Each row of a before or after table is a point. The points were changed in one or more steps. Then noise was added and the rows were shuffled. The steps act on how far a point lies along the listed directions, d1 being the first. Name the steps. A step turns or swaps two directions, mirrors them in a line or flattens them onto one, adds a multiple of one to another, or multiplies one. Angles are multiples of 10 degrees, from the lower direction toward the higher: turns from -170 to 170, lines from 10 to 170 but not 90. Use the fewest steps. Two steps may share a direction if one is a turn and the other turns, adds or multiplies; they go together, in the order done. Otherwise the lowest direction goes first.

Directions:
(1): [-28 -26 -29]
(2): [ 17  24 -38]
(3): [ 35 -33  -5]
Before (8 x 3)
[[ 46 -50 -40]
 [-16 -23   7]
 [ 30 -10 -25]
 [-19 -24   3]
 [-37 -19  -6]
 [ 36   7  43]
 [-41  38 -15]
 [-18   8  15]]
After (8 x 3)
[[  7 -28  50]
 [ 48 -48 -43]
 [-44  35 -14]
 [ 24  18  -3]
 [ 21  18  -8]
 [ 12  33 -19]
 [  9 -32 -21]
 [ -7  19  15]]
Steps: swap d1 and d2

Directions:
(1): [ 44  15  -2   6 -34 -36]
(2): [-19  13  46 -19 -38  13]
(3): [-14  38  21  46  19 -12]
(4): [-26  17 -43  16 -37  14]
Before (10 x 6)
[[  5  10  78  -7  36   3]
 [ 70  -1 -12   8  17 -42]
 [-12 -29 -54  16   8  27]
 [ 17 -15 -10   3  21  -9]
 [-32  37  48  32   4 -10]
 [-35 -21 -20 -37 -28  23]
 [-16  -5 -14 -23 -15  40]
 [ 25   4  63  18  22 -24]
 [ 26   0 -22  32  13  -1]
 [-16  17  33  41  -8  26]]
After (10 x 6)
[[-43  24  27  47  17  17]
 [-34 -15 -34  13  55  34]
 [-37  57  23  46 -15  11]
 [ 28   8  -4 -20 -35   6]
 [ -9  28  64  17  10 -20]
 [ 20 -19  -8  20  31  11]
 [ -3  -4 -28  14  15   1]
 [ 22   5  53  27  -4   4]
 [ 52 -30 -33   5  -7 -18]
 [ 14 -13 -11 -35 -51 -11]]
Steps: turn d1 and d4 by -160 degrees; turn d3 and d4 by -40 degrees

Directions:
(1): [ 13 -12 -26  48 -18  -3  -2 -18  33 -56 -19]
(2): [ 28  33 -23 -22 -12   1 -14 -12 -57 -23 -37]
(3): [-34 -25 -36 -16  28 -10 -39 -27 -17 -20  37]
Before (8 x 11)
[[ -8 -20 -17  -4  11  -8 -15 -31   6 -41   3]
 [  7   8   4  -3  -1  -8  -1   1  22  -8 -16]
 [ 12  22 -21 -20  -7  -3   8 -11 -47  12 -23]
 [-14 -31 -10  26  -2  -8 -13 -17  41 -28  14]
 [  8  44  51 -48   7  -8  16  27 -68  78 -12]
 [-13 -15   1 -16   9 -11 -10  -7 -30  -7   2]
 [-15  45  29 -61  10  -3   0  36 -37  95  30]
 [-17  27  -3 -41  13  -4 -20 -12 -43   4  -5]]
After (8 x 11)
[[-25 -10   2  29   2  -7  -3 -14  46 -25   5]
 [-11 -24   7   9   1  -9   3  -4   3 -15   1]
 [-28 -40  33  68   3 -19  24   9  81  13  31]
 [  6  12   2 -16   3  -9  -6  -1   6  -3 -14]
 [ -3 -16 -24  38 -13  -7  19 -16  30 -15  -8]
 [  6   2  -6 -22   6  -5  -9 -21 -18 -24 -12]
 [  8  18   0 -41   1  -2 -19  -7 -43   9 -12]
 [-41 -26  19  41   5 -10  13  24  93  42  60]]
Steps: swap d1 and d2; multiply d3 by 0.4

Directions:
(1): [ -2  21  -8  61  37  21 -28  26 -54 -26 -14  35  -6  27  -3   9 -22 -11]
(2): [ 75 -23   4 -14 -26  22  27  26 -13 -29  26  26  20   2 -19   9 -18  39]
(3): [ 40  23 -15 -45  53  18 -12  -6  36  31 -15  43 -27  29  18   3   9   1]
Before (9 x 18)
[[-55   6  -2  15   7 -14 -15 -14  -5   9 -10 -21  -1  -2   7  -5   1 -25]
 [ -7   6   1   6   6   0  -1  -5  -1   7   3   1  -1   1  -6   3   3  -5]
 [  4   6  -8   6  16   1  -8   0  -6   1  -8  13  -4   7   3  -2  -4  -3]
 [  8   4  -2 -11   7   0  -1  -2   8   8  -4   5  -5   2   2  -2   2  -5]
 [ -3   6  -1 -12   8   0  -7  -3  13  13  -4  -3  -5  -3   4   0  13 -10]
 [-11   1   2   6   0   0  -1  -2  -6   1  -4  -2  -3   1   2  -3  -2  -2]
 [ -7   5   0   0  22  -1 -10  -6   4   8  -9   5 -10   7   4  -1   5 -10]
 [-13 -12   5   5 -14 -10   1   2  -7  -5   4 -16  12 -14  -1  -3  -3  -1]
 [  2   6   1   0  19   3  -2  10   0   9  -3   8  -1   6   5  -6  -3   4]]
After (9 x 18)
[[ 13   8  -1  -5  14   7   0  -3   5  10   3  14  -5   7  -5   5   3   1]
 [  6  -8   5   4 -18  -2   8   5  -8  -8   6  -7   8  -8  -9  -1  -5   2]
 [ 10   7  -4 -12  18   8  -3  -2   6  10  -8  17 -12  12   7  -1   0   2]
 [  7  -3  -3  15  -1   0  -1   5 -17 -12   0   8   7   0  -5  -1  -9   4]
 [ 30  -3   1 -10  15  10   1   5   1  -2   1  20  -3  11  -3   3  -3   7]
 [  3  11  -7 -28  32  -1 -14  -8  25  25 -13  12 -13   9  17  -3   8  -8]
 [ 75  37 -28 -84  95  36 -21  -8  58  52 -23  82 -42  57  30   6   7   2]
 [  1  -6   6  13  -2   0   6  16 -14  -6   6  -2  11  -4  -5  -6  -9  10]
 [ 26  -2   0 -18   0   9   3   6   9   4   5   8   1  -2  -3   4   7   5]]
Steps: turn d2 and d3 by -120 degrees; multiply d3 by 3

Directions:
(1): [-28 -26 -20 -36   7  78 -38  30  -1  26 -12 -38 -14  -4  58  31   0  -3
 -17  21 -26   8  -4 -49  -6  -9  36 -21  20 -13   0  -3]
(2): [  0  -7  23 -63  -9 -16   5  12 -58 -12   9   9  34 -30  25  37  27  30
  19  21   1 -33  10  51  -8   5 -20  15  36 -47  11 -38]
(3): [ 14 -18 -25 -28 -20  38  -4  -8  22 -48 -25  13  19  57 -51  15   8 -42
 -13  -9 -22   6 -14  27   2   7 -30 -21  72  -5 -25  15]
Before (8 x 32)
[[  1  39   7  65  22 -43   3 -48   2  22  -9   2 -33 -19  -3 -46 -23  -3
    5 -46  34   2  19 -29  -8   2   8   5 -68  36  19  31]
 [ 17  57  24  68  -9 -95  41 -29  22 -31  11  27   2   7 -50 -55  -7  -6
   11 -20  43   4   3   9   6   3 -34  42 -57  56  -2  18]
 [ -4  30  25  43  36 -59  -8   4 -27  38  29  -5  -5 -61  44 -33 -16  41
   16  -1  25   4  16 -26   0 -11  36  36 -89   5  27 -26]
 [  3 -21   2 -54  -2  41  -8  33 -26  10  -9   1   6  -2  37  35  14  -8
    1  21 -19 -29 -13  24  -5  11  16   6  50 -42   3  -5]
 [ 24  28  -3  57   0 -56  20 -47  21 -30  12  29  -6 -13 -50 -39   1   9
   -5 -20  15  -9  12  21   0  13 -18  29 -34  21  -6  23]
 [-23   9  12  54  31 -27  25   7   2  50   3 -12 -35 -36  46 -12  -7  35
   -4   6   9  21  28 -28   8 -11  18   1 -71  28  14 -13]
 [  7  21  -9  33   8 -10  14 -52  34 -35 -12  25 -10  54 -79 -31 -25 -25
   -7 -33  -9 -10 -10  22  -7  -1 -29 -19  22  18 -23  29]
 [ -8 -16  27 -63 -15   6 -14  27 -74 -10  11 -17  49 -42  69  30  37  23
   31  35  -4 -32 -11  45 -18   3  -6  16  44 -54  -1 -54]]
After (8 x 32)
[[ 11  17 -27  65   5  -7  -8 -39  58 -14  -4   8 -26   6 -37 -37  -8  -7
  -22 -21   5  16   6 -23   3   9   7  11 -37  37 -11  47]
 [ -4  34  -8  79  -7 -24  11 -23  61 -13  -7  -3 -28  34 -35 -54 -22 -35
  -18 -23  22  33  -3 -51   5  -9  -5  17 -63  74 -16  48]
 [-30 -29 -10 -37 -12  80 -54  40 -28  16  -6 -52  11 -15  95  29  15  -9
   -5  33 -23   1 -22 -38 -18 -11  37 -15  34 -28 -14 -24]
 [ 16  39   1  53   6 -47  11 -60   1   0  -7  14 -13   2 -24 -37 -18  -8
    7 -51  28  -2  19   4  -5   2 -10   1 -44  34  16  24]
 [ -3   7  19  31  20 -40  35  -5  -4  14  -4  12 -10 -13  11  -1   8  25
    4  -1   8   5  20  23  15  -4 -13   4 -31  14   5 -17]
 [ -5 -20   2 -51   4  45 -11  40 -26  22  -8  -4   5 -15  48  29  13  -7
   -5  21 -19 -24 -10  19  -4  11  20   2  41 -41   3  -2]
 [  4  16  -5  27  28 -22 -18   1  -4  16   6   0  -3 -18  16 -19 -10  10
    3  -8   7  10   2 -24   2 -10  24  21 -43   2  11 -13]
 [ -3  28  -4  45  19  -9   8 -49  37 -15  -5  16 -25  32 -63 -33 -34 -16
   -2 -31  -4  -6 -10   2 -10  -8 -12 -16  -2  23 -16  26]]
Steps: swap d1 and d2; multiply d3 by 0.4
